Each row is a point. Two turns around zero, p and q, are shown by what they do to some points. Where does a point land after both, in the order given? Backwards means that the second turn is done in reverse. Each puzzle has new turns, and all numbers are rounded.

Turn p:
[-17 -23] => [-26  12]
[-3 17] => [16  7]
[13 40] => [42 -4]
[  8 -34] => [-32 -15]
Turn q:
[-11   6] => [-12   1]
[ 5 35] => [-9 34]
[  6 -40] => [ 21 -34]
Where do these land?
p, then q: [-40  31] => [ 2 51]
p, then q: [ 10 -34] => [-22 -28]
p, then q: [-8 15] => [ 8 15]
p, then q: [28 -3] => [ 14 -25]
p, then q: [11 -8] => [  0 -14]

Turn p:
[ 21 -26  35  21] => [-25 -45   9  -1]
[  6  19 -41 -24] => [ 39  26 -16 -14]
[-18   9 -28   4] => [ 17  22 -10  19]
[ 2 -4 48  4] => [-36 -17  26  -9]
[ -3  22 -20   1] => [23 17  5  6]
[ -4  12 -30  -2] => [26 17 -9  7]
[ -4 -32  35  -4] => [-43 -19  -6  -7]
Turn q:
[ -5 -10  35 -18] => [  3 -25  31   8]
[ 33  34  -9 -25] => [ -7  -4  -2 -54]
[-44   4  -4  21] => [-29  13  -6  37]
[ -7 -14  25   4] => [ 7 -6 22 18]
[  4   0 -31 -17] => [ -1 -11 -31 -14]
[ 20 -13 -16  36] => [ 27  34 -14   4]
Where do these land?
p, then q: [ 24 -33  -4   0] => [ 20 -16 -30  11]
p, then q: [  0  18  -3 -14] => [ -7  -5  10 -19]
p, then q: [-35  -8  32 -36] => [-57 -14  -3  11]
q, then p: [ -8  -4 -17   4] => [14  4 -6 11]
p, then q: [19 27 -7 47] => [43 20 33  4]

Turn p:
[  3  10 -18  22 -25 -15 -21  10] => [  9  -7  14  33 -27  -9   7   1]
[-10   6   0   7  34  11 -15  -8] => [-29  14   0   8  15  -3 -15 -15]
[  0  -5  -1 -17 -14   8  10 -25] => [ 16  -5  -3 -21  -2  11   1 -20]
[ -8 -14  35 -10  27  22 -15   2] => [-42   0  11 -25  17  12 -10   5]
[ 36  14 -17 -14 -28 -30   9  16] => [ 50  -3  10   2 -16 -25  -1  24]
[-15 -16   1 -11 -11 -26  18 -30] => [ 17 -11  -7 -16  12  -7  33 -24]
[ 10  22 -20   9 -24  -8  -4  10] => [ 22   5   3  21 -28  -8  -2   5]
[  9 -27  -3   0   5   6  19  -8] => [ 11 -17  -9  -5  24  14  -2   0]
[-32  -9  -2  -4  18  15  -3   7] => [-33  -6 -23  -3   2   0  -3  -7]
[ 6 20 24 18 18 18  1 26] => [-23  28   3   8   1  15 -10  31]
Turn q:
[-9 29 -3 -6  4  3 32 -4] => [ -2  36  17 -16   2  -6   6 -10]
[ 41 -10  17  -6  -5 -12  -9   2] => [ 19 -23   2   6  20 -23 -11  18]
[-11   9  -1   6  19  17   1  20] => [-4 19  1  7  6 27  3  9]
[-11  16  12  13  14  -5   0  -3] => [-12  17   9  10  -5   2 -16   1]
[  1 -34   4  13 -48   4 -17 -12] => [ 14 -49   3  14 -28  -8  17 -13]
[-24  13 -12  -9  10   4  -3 -30] => [ -9  13  -8 -18 -14   8 -18 -27]
[ 44 -27  -7  18   2 -23   4  19] => [  9 -14 -21  29  25 -31  16  23]
[-18  28 -16 -11   2   6 -11   3] => [ -2  19  -6 -24 -19  17  -6   7]
[-20   6  -6  -9  16  32   3  -6] => [  2  15   1 -10   3  34  -2 -20]
[  8 -31  12  -9 -15 -26   0  11] => [-15 -35   3   3  11 -21  13  11]
Where do these land?
p, then q: [ 32  -5  28  -8  -6 -12  28   5] => [ 11   8   9 -10  41   7   3  28]
q, then p: [ 23  -4  -8  14 -32 -14  28 -22] => [ 37   6  14   2  21 -16  32   0]
p, then q: [ 15  14   6   2  -8   3 -17  -5] => [  8  -8  21   3  -7  -1 -12   7]
p, then q: [-23 -15  21   5  12  13 -14  10] => [-26   1   8  -5  -8  26  11 -15]
q, then p: [-32 -22 -26  -3  10  19 -34  14] => [ -1 -25 -34   5 -18  30 -26 -17]
p, then q: [  2  16 -28 -25 -20  -3   1  -7] => [ 20 -20 -12 -12  -9 -31  -3   3]
q, then p: [-10   4   5   3  27  27   2   3] => [-15  20   2   3  -3  19 -23 -10]
q, then p: [ -1  17  -1  11 -10 -11  14  14] => [  6  16  -4  -1 -11  -4  16  18]
q, then p: [-39  -6  11  -4  28   4 -19  -5] => [-34  -7  -7  -1 -21  18  -8 -28]
q, then p backwards: [ 33   2  -8   5   0 -26  12  -5] => [  2   7 -17 -12  19 -31   7  12]

Turn p:
[ -2   9 -11  -8   2  14   2   2   0   7   2] => [  4   1 -11  -8   0   2  -8  15  -2   6  -2]
[  3  19  11  17  -8 -11  -4  -5   2 -16  15] => [ 4 16  8 19  1  7  1 -6 -5 -5 26]
[ -6   2   0   0 -14 -11 -18 -10  -7  -1  -4] => [ -1 -10   6   6  -7  18  -5 -13 -10   2   4]
[-7 -5  3 -4  5 20 12 -7 -6 -2 16] => [-17   2  -6  -6  11  -1  -4  15  14   5   8]
[  8  -5  16 -14  -3   0   4 -10  19  -7 -10] => [  7   1   2 -12   2  11  13  -6  14 -21  -2]
[ -4   5   5  -7  -6 -20  12  12 -13   2  -8] => [ -6  -7  14   6  -7  -5   8   9 -19 -12  -6]
[ 11 -14  -7  -8 -21  12   2  -5  -2  12 -19] => [  8 -13   6  -3  -4  18   6   8  12   9 -25]
[12 -6 -8  5 10 -9  4 -2  4 -1 20] => [  6   3   6  -6  10 -15   8  -4   1  13  14]
[  4   8   2   1  18   7 -10  25  -1  -2  11] => [ 10  -3 -14   8   1 -25 -13   4   0  -5   9]
[-24  -4  -6  13  -1  -4   4   3   6  -7  -1] => [-18  12  -4   1 -18  -4   2  -7  -2   5   1]
[  0  -8   3   3  11   8 -11  -2  12  21 -20] => [  8   2  -3 -11   0  -1 -16 -14   8  -3 -26]
[  4  -1  -9   1   8  -7   4  -1 -14  -8  -2] => [ -5  -4  -4   6   9  -5  10  -1 -12   6  -1]
Turn q:
[-7  6 27 -5 30 -1  9 -5  0 -6 -4] => [ -5   5  25  -8 -20   5  13   4 -22  -3   5]
[  1   6  -6 -11  -3   9   5   0  -3   4 -20] => [ -1   2  -1 -15   7  10   3 -17   3  -4  -1]
[-10  -7  -1   0  -4  -8  -8 -11  -4  -4   5] => [ -4   2   6   8  -1 -15  -1  -3   5   8  -4]
[  2  -6 -12   3   7  -6   4  -1   2  -7   3] => [ 3  2  3 11  6 -2  8  4  5 -8  2]
[ -2  -2  -3 -14 -11  -2   8   6  -7  -8   6] => [  3  -4  -8 -10   3 -17   4  -2   3  -8  -1]
[-12 -10 -10  -8  -1  14   3   8   1   4   7] => [-19  -9  -9  -4   6  -4   7   3   7  -4   2]
[ -3 -12   2 -10  -8   5   7   1  18   1 -11] => [  2 -11   0 -12   7   4  16  -1   8  13   5]
[  6   4   0  -9   1   5 -15   1  -2  -7   7] => [ -3  -2   6  -5   9  -7 -15   4  -3  -3   5]
[15 -7  0 24 -7 10  5 -5 -3 11  4] => [  5 -14 -15  21  -2  14  -6  -4  -7   3  -3]
[ 10  11   9  48  -6 -16 -22   5  -3  -1  -6] => [ 21   8   4  24 -12  19 -28  13   1  10 -28]
[ -4  29  -7 -13  -2  -9   7  -5   5   0   5] => [  6  18  -2 -12 -12  -5  -6  -6  12  -8  18]
[  4 -12   0  -5   4  -2  -1   5  -4  14   4] => [ -8   4 -10   3   9  -1   6   3 -12   5   0]
Where do these land?
p, then q: [  9   9  -3  -1   1   8   5  -6  -5  39 -24] => [  0   7  16 -23  20  22  -8  -9 -17   2 -15]
p, then q: [ -6 -15   0   9  -6   6  13  -8  -1  -3  14] => [-10   4  -5  -7 -16   4   7  10   6  11   8]
p, then q backwards: [11  6 -4 -2 -2  8 -2 -9 16 -9 -4] => [  7   7  -9   1  -5  -9  12   6   9   6 -11]
q, then p: [ 11 -14   0  -3  -1   3   5   7  -5  -4   3] => [ -6  -5  -3   4   8 -12  10  -2  -3   5  -5]
p, then q backwards: [ 9 12 12  1 11 -1 -6 -7  1 -6 -8] => [ 16   2 -16  -1   3  -1   3   2 -11   0  -5]
q, then p: [  6   6 -11 -25   0  -2   3  -8  -6  -8  11] => [ -2  -1   3  -6   9  -4  10  -9 -12  -3  25]
p, then q: [ -8  -5   1   7  -9  -3   6   2 -10  -6  -6] => [ -3  -5  -3   1 -12   4   4  -2   6   3 -12]
q, then p: [ 12   7 -13  12  -7   5  -5  -4   8  -4   6] => [ 12   4  -7   4   0  -5  -4 -12  13  10   7]
p, then q backwards: [ -3 -19  -6   4  10  -7  -9  -3  -6  -3   9] => [ -6 -10   1 -12 -11   9  -2 -17  -1   4   0]
q, then p backwards: [-18 -11  -2   7  -9   8  -5   4   4  -3   1] => [ -3 -20  -1  -2  -4  12   5   4  -9   2  -4]
q, then p backwards: [ 8 13 31 -1 -8 -6 -7  9 -4  9 -4] => [ -9  15 -24  -5  -1  -3  -6   1   7  23  -3]
p, then q: [-37   9  -4   7  13   4   1  21   4 -10   4] => [ -1  16  -9   1  -4 -23 -14  -1  32  -2 -14]
q, then p backwards: [  6   1   0 -15   8 -22   1   2   3   8  -1] => [ 6 14 -9  8  9 -6 14 -4 11 -3  8]

Turn p:
[  5   4  12  16  11   7 -27 -15  11  13 -25  24  -3  -7] => [-14  -9 -11  -8 -11   5  -8 -43  13   7  -8   9  -9 -13]
[  7   3  -4 -34 -14  17   3   4  18   1   4 -10   2 -15] => [ -8   1  22 -16   5  25  15  10   0  16   2  -6   7  17]
[16 -8 28 -9 -4 -8  8  3 17 19 -7 -4 23  7] => [ 16  -3   8   1   2   4 -24 -15   2  25   4  -5  25  14]
[ 24   3   1  26 -13   5 -11 -41  -3  22  -9 -16 -15  15] => [-14 -17 -19   1 -12   1 -16 -31 -10 -28 -16 -14   0  31]
[ 11   6  -2  15   1  14   5  23   7 -17 -10  14  16   0] => [  2  10   7  11  -6  20 -16   7  18   1  -9  -2   0 -25]
[  6   2 -13  -9  14  10   2  15   7   1  13  27  -8   3] => [ 11  13   1 -11 -12  16   6   5  16  -3  19  10 -13  -7]
[ -1  10   6 -43 -20   1  22  17 -17 -18  -2   9   6  -7] => [ 18  29  23 -17  28  11   9  18 -15  15  -5 -11  -3  -5]
[-13   7   3  -6  -1 -16  11  -9  11 -15   0 -23   0   1] => [-11   6   7   5  13 -18  10   9  -1  -4  -5   0  24   8]
[ -7  16   7 -14   6  18  25  19  -8  29  18  -2 -22   0] => [  7  25  -3  17   0  20  17   0 -18   7  33  -2 -11  18]
[  8 -27  -5  42  26  -9   9   0   4  -7 -11  10 -13 -10] => [ 18 -19 -13  22 -26  -8  11 -15  16 -20  -5   2   8 -28]
[  1   0  13  12  13  14   0 -19 -21  13  24 -12   1   5] => [ -6 -16 -17   9  11   0  -9  -6 -16 -16  28 -12  -4   6]
[-16  -7 -11 -20 -12  11 -13   5 -15 -24 -10  -3   3  22] => [  2  -1   6  -5  32  -3  -1  21  10  -1 -20   8 -24   5]
[-25 -10  -7  12  -7 -13  -3  -4   7  -5   2  18  21  -2] => [  0  -9   2  -4  -2 -11 -11   8  -7   2  -6  32   7 -20]
[  0   9   5   2  -4 -26 -23 -22  11   8  21 -17 -10   3] => [-24  -7   3 -13 -12 -33  -5  -7  -5  -7  11  -2   7  23]
[-12  -3 -25  14  25 -17   6  -1 -28  -2  -9  -7   6  -1] => [  8  -2 -40   7   0 -18  11  18  -2  -5  -7  -1   0 -17]
[ -3  -4  -9  -5 -20  -7 -11  23   0 -17   0 -10  -8 -14] => [ -5   0  24   2  -9  -9  11  21  -1  10 -16  -8 -12  -3]
Turn q:
[  0  32  -4  27  -6  -8   1  -8 -10  -5  -4 -18 -32   9] => [  1  21  14  24 -12  18 -32  -2  -2  -4   4 -17  19   6]
[-12  -4  15   6 -22  10 -16   9  30  -5 -10 -22 -15 -11] => [ -3 -21  19   6 -28   8 -15  29   0   8  -7  -1 -18  -5]
[ -9  -2  27 -15 -12  21 -28  20  -1  -2  -3  -7  -1  -7] => [  3 -32   3   5  -2  -1  -9  10 -28  19 -10   3 -20  -3]
[ 23  -9  -9  11 -31  13  -1  11 -15   3  -8  -2  18  18] => [11  0  0 27 -7 -3 34  3 -6 20 11 -3  3 20]
[-15 -11   8 -25   2   5 -11 -34  14  -2  11   2  -8 -10] => [ -8 -24   1 -18 -16  -6 -15 -20   7 -17  -1  21 -13  -3]
[  1  13   2  -7 -20  23  -8  22   8 -15   2 -11 -18  -7] => [  2  -9 -14  12 -19  13 -17  18 -15  16   7  -7 -19   0]
[-17   5  -9  23 -11 -13  11  -3 -12 -10 -25   3 -35  27] => [  2  26  28  29   9  18 -23  -9  23  10  12  -4  -5   6]
[ 11  -3  -7  14  11  10 -14   6   6   0  18   1  18  20] => [ -6 -15 -13   6  12 -11   7  15   3   2   9   3  25  14]
[  3  10   4 -17  20 -22  23  -5   8   9  20   8  30   7] => [-28  14 -12 -36  14  -2  19  -9  -2  -7  -7   1  16   4]
[ -4   5  -3 -32  14 -23  -7 -18   2  17  -3  -1   4 -12] => [ -4   4  -1 -30  -6 -21  -7 -24   3  -5 -24  -2  -3  -2]
[ 19  -5  16   5  19 -10  12  -6  -5  -2  15   5   3  -5] => [ -8   0   0 -10  13  -4  10  -5 -11 -24  12 -12  10  -8]
[-22   2  20 -16 -11  31 -13  -4  13  17  -2   1   4 -26] => [ 15 -34   1 -20 -19  15  -5   1 -13  11 -16  19 -11 -13]
[  2 -15 -12   2  11 -11  15   8  -6   6  26   3   9   0] => [-16   3 -19   2  12  -4  19  -4  11  -8  -1  -4  11 -15]
[  7  -6 -16  12  -1 -14   4  14  -4  14  -1  14   8   0] => [  5  15  -2   3   8 -11  17   3  11  13   2  -6  12 -12]
[ 33  -8 -16   8  22   1  19   6  -8   0  -6  20  11  14] => [ 15  16 -13  -6  26  -9  24   1  10  -7  23 -15  10  11]
[-10   4 -12  17   4  -1  14   1 -17 -12 -25 -23 -17   4] => [ 13  22   9  27   6  19 -12   3  11 -12 -13 -10  -8   9]
[-10  -8  -4 -14  10 -12  -2 -20  -4 -12  -4  25  23 -22] => [  6  12  -2 -21   7 -20   7 -11  -3 -15  -4  34  -9 -10]
Where do these land?
q, then p: [ -8 -11 -13 -16   2  -1  24  -1  -3  14  -6  42  16   2] => [  6  17  -9 -28  -4  21  20 -11  -1  -5  23   8  23   7]
p, then q backwards: [-37 -14  11  35 -17   3  -6  -2  -3   1   8  -6   2   8] => [-18 -15  14   5  -9   2 -34  -5 -19 -28  14  -7   1  -3]
q, then p: [ 16  11  27 -14  -7 -32 -25 -10  -7 -13  17  15 -14 -11] => [ -9  -7   0 -17  14 -45   4   0 -35   3   6  -8 -11  -9]
p, then q: [  9   5   0 -24 -15 -13   5 -23 -19  15 -17   1  -2   3] => [  9  11  -7  -3   8  -8  -3 -28   2  -1 -11 -13  -5  32]
q, then p: [  0  16  -9 -21   5  10  -4   1   5  23 -17 -19  -2  48] => [  1 -10 -20   9  13   2 -19  -8  22   5  -4  17   3  49]
p, then q: [  1 -12 -22   6  15  -1  -2  -6  14  20 -31 -29 -10   3] => [ 6 13  9  3 -2  9 23 10 42 12  5  7  2 21]
p, then q: [  6 -11  13  -3   6   7  -4   3   1 -15   7  20  -4  -1] => [ -4 -13   0 -12  -9  -3  -5   1  -9 -18  10  -5  -7  -9]
q, then p backwards: [-11  -6  -6  22   3 -17 -15  -6 -28  -5  19  -3  17  -8] => [-30   3   8  25  -1 -13  21 -10   8 -15 -13  -7   0   0]
p, then q: [ -2 -23 -18 -10   2  26  -2 -11   5  -1  10  -5 -10 -23] => [ -2 -15 -12   4  11  23  21  -3  11  -8  11   0 -26  -6]
p, then q backwards: [-17  -6  16  14   7   6  19  -3 -15  -5  21   8 -19 -30] => [ 21 -18  25  14 -15   0   7   0 -23  -7  14  15  -1 -19]
q, then p: [ -7   0   1 -10  -7  10  -2  20  15  18  -1   1   4   0] => [12 -6 -4  3 -9 13 11 -1 -5 19 -2  5 -2 17]
q, then p: [ 11   9  18   3   0  18  -9 -12   8   8  17  19   3  -1] => [ 18 -20   4 -19  10   3  -8  15 -12   3  14  -1  -4  -2]
q, then p: [ -1  20   2  -1  17  11 -12  -1   8 -25  -7 -13  19  -2] => [ 12  15  -6  -3   7  -7 -11  13  20   4  -9  -2 -29  -6]
q, then p: [  4  25 -19  17 -13 -31  10  13   8 -13 -12   6 -10  15] => [-37  28  -3  11  -7  -4 -20   2  -7  15  17   2  -1   8]
q, then p: [ 27  -7   1  -3   0 -13  16  17  14 -18   7 -28  10  -6] => [ -2  22   8  30   8 -11  16  31  -4  -4 -11  -1  -2   4]
q, then p: [ 10   3  -3   6   0  19   6  21  -4  -1 -16 -10   0   4] => [  5   2  -9  19 -10  13  -3   7  10  -4   2 -16  -7  12]
